Each row is a point. Two turns around zero, p and q, are shown by what they do to some points. Where does a point land after both, in the order given? Backwards means that the second turn is done in reverse. Each puzzle has new turns, and all numbers are rounded.

Turn p:
| 28.5 | -6.4 | -> |  9.8 | 27.5 |
| -2.8 | -5.5 | -> |  5.1 | -3.5 |
| -5.6 | 10.9 | -> | -11.5 |  -4.2 |
| -20.1 |   1.0 | -> |  -3.4 | -19.8 |
Turn q:
| -17.0 |   8.2 | -> |  -8.3 | -17.0 |
| -13.2 | -19.3 | -> |  19.2 | -13.3 |
| 12.2 |  7.8 | -> | -7.7 | 12.2 |
| 18.0 |  3.2 | -> | -3.1 | 18.0 |
Where do these land?
q, then p: | -14.5 | -10.4 | -> | 15.7 |  8.5 |
p, then q backwards: | 24.6 |  3.3 | -> | 24.8 |  0.4 |
p, then q: | -10.0 |   7.1 | -> |  9.0 | -8.3 |

Turn p:
| -6.4 | 13.5 | 11.1 | -> | 13.2 | 13.1 |  0.9 |
|   5.6 | -19.9 |  -6.4 | -> | -15.6 | -13.5 |   6.7 |
|  -5.2 | -14.3 |  -9.3 | -> | -17.6 |  -2.4 |   1.2 |
| 17.9 | 22.6 | -8.8 | -> |  19.1 | -10.6 | -20.8 |
|   5.0 | -20.3 |   1.5 | -> | -11.8 | -11.2 |  13.3 |
| -16.9 |  18.5 |  11.9 | -> | 12.8 | 24.6 | -1.3 |
Turn q:
|   3.3 | -21.0 |  11.1 | -> | -22.7 |  -7.2 |   2.8 |
| -6.9 |  9.9 |  7.4 | -> |  6.0 |  6.2 | 11.2 |
|  11.8 | -23.6 | -18.0 | -> | -14.9 | -10.1 | -26.4 |
|  5.6 | -1.7 | 14.8 | -> | -5.4 | -8.5 | 12.3 |
| -16.5 |  22.1 |  -0.3 | -> | 18.5 | 18.1 |  9.6 |
|   2.8 |  14.3 | -15.0 | -> | 18.5 |  1.4 | -9.6 |
Where do these land?
q, then p backwards: |  18.3 | -12.1 |  -4.6 | -> |  13.5 |  -4.8 | -17.3 |
q, then p backwards: | -12.2 |  -8.6 |   1.0 | -> | -14.2 |  -3.5 |  -2.9 |
p, then q: | -28.1 |   0.6 |   3.0 | -> | 22.7 | 11.3 | 12.6 |
p, then q backwards: |   4.6 | -10.7 |  -5.4 | -> |  7.4 | -8.4 |  6.4 |
q, then p: |  4.7 | -4.9 |  8.7 | -> | -4.5 |  5.1 |  8.7 |
p, then q: | 12.7 | 35.6 | -2.7 | -> |  11.7 | -24.4 | -26.5 |
